Each row of a before or after table is a point. One or more steps were done to the points. Then noise was added and the rows were shuffled. The steps act on how far a point lies along the listed directions, d1 being the first. What was done? A step turns or swaps two directions, mirrors them in a line or flattens them onto one, adds a multiple of one to another, or multiplies one. Angles are multiples of 10 degrees, from the lower direction toward the higher: turns from -170 to 170, lines from 10 to 170 but not 90. Use the fewest steps. Two steps may share a direction if one is a turn and the other turns, adds or multiplies; they go together, in the order done. Otherwise the lowest direction goes first.

Directions:
(1): 0.04; 0.39
(2): 0.39; -0.04
Before (9 x 2)
-0.24; 0.31
0.68; -0.36
-0.18; 0.01
-0.13; 0.21
-0.20; -0.03
0.25; 0.44
0.07; -0.36
-0.06; 0.00
0.55; -0.09
After (9 x 2)
-0.20; 0.00
-0.19; 0.02
0.22; 0.17
-0.07; 0.01
0.54; -0.08
-0.26; 0.13
-0.15; 0.08
0.69; -0.19
0.08; -0.14
Steps: multiply d1 by 0.4

Directions:
(1): 0.49; -0.03; -0.14; -0.20
(2): -0.05; -0.30; -0.41; 0.20
(3): 0.02; 0.46; -0.26; 0.16
(4): -0.23; 0.04; -0.22; -0.44
Before (12 x 4)
-0.09; -0.12; -0.23; -0.07
0.14; 0.41; 0.10; -0.31
0.36; 0.34; -0.04; 0.36
-0.17; 0.03; 0.36; 0.31
0.38; -0.33; -0.07; -0.04
0.31; 0.29; 0.19; -0.42
0.00; 0.08; 0.02; 0.75
0.50; 0.52; 0.01; 0.05
0.27; -0.09; -0.28; 0.02
-0.19; -0.20; 0.43; 0.32
-0.04; -0.24; 0.14; -0.04
-0.22; 0.42; 0.15; -0.12
After (12 x 4)
-0.16; -0.11; 0.20; -0.08
0.12; 0.11; 0.08; -0.48
-0.16; 0.02; -0.27; 0.41
-0.21; 0.27; -0.52; -0.12
0.32; 0.11; 0.06; 0.32
-0.25; 0.11; -0.48; 0.04
0.16; -0.17; -0.67; -0.11
0.34; -0.32; -0.39; -0.04
0.02; -0.19; 0.00; -0.35
0.43; 0.23; 0.21; 0.25
0.59; -0.40; 0.05; 0.20
0.05; 0.22; 0.18; -0.03
Steps: turn d1 and d4 by 70 degrees; turn d2 and d3 by -110 degrees

Directions:
(1): 0.29; -0.42; 0.11; 0.40; 0.13; -0.06
(2): -0.47; -0.41; -0.01; -0.11; 0.13; 0.17
(3): 0.28; -0.07; 0.37; -0.36; 0.08; 0.32
(4): -0.12; 0.04; 0.17; 0.28; -0.46; 0.34
Before (8 x 6)
0.24; -0.26; 0.12; -0.33; 0.52; 0.01
-0.15; 0.29; 0.02; -0.29; -0.35; 0.31
-0.31; 0.07; 0.26; -0.50; 0.19; 0.14
0.78; 0.34; 0.58; -0.12; -0.23; 0.40
0.15; 0.09; 0.20; 0.17; 0.02; 0.08
-0.21; -0.27; 0.02; 0.20; -0.09; 0.09
0.19; 0.44; -0.07; -0.07; 0.16; -0.23
-0.07; -0.15; -0.04; -0.07; -0.12; 0.07
After (8 x 6)
0.09; 0.12; 0.25; 0.10; -0.05; 0.15
0.31; 0.54; 0.43; -0.28; -0.46; 0.53
-0.35; 0.34; -0.13; 0.00; -0.52; 0.25
-0.08; -0.11; -0.06; -0.08; -0.18; 0.10
0.22; -0.05; 0.01; -0.66; 0.65; -0.12
0.15; 0.31; -0.13; -0.07; 0.30; -0.37
-0.44; 0.24; 0.04; -0.44; 0.19; -0.07
-0.14; -0.22; 0.14; 0.24; -0.14; 0.20
Steps: turn d1 and d3 by 40 degrees; multiply d2 by 0.7; multiply d4 by 1.6
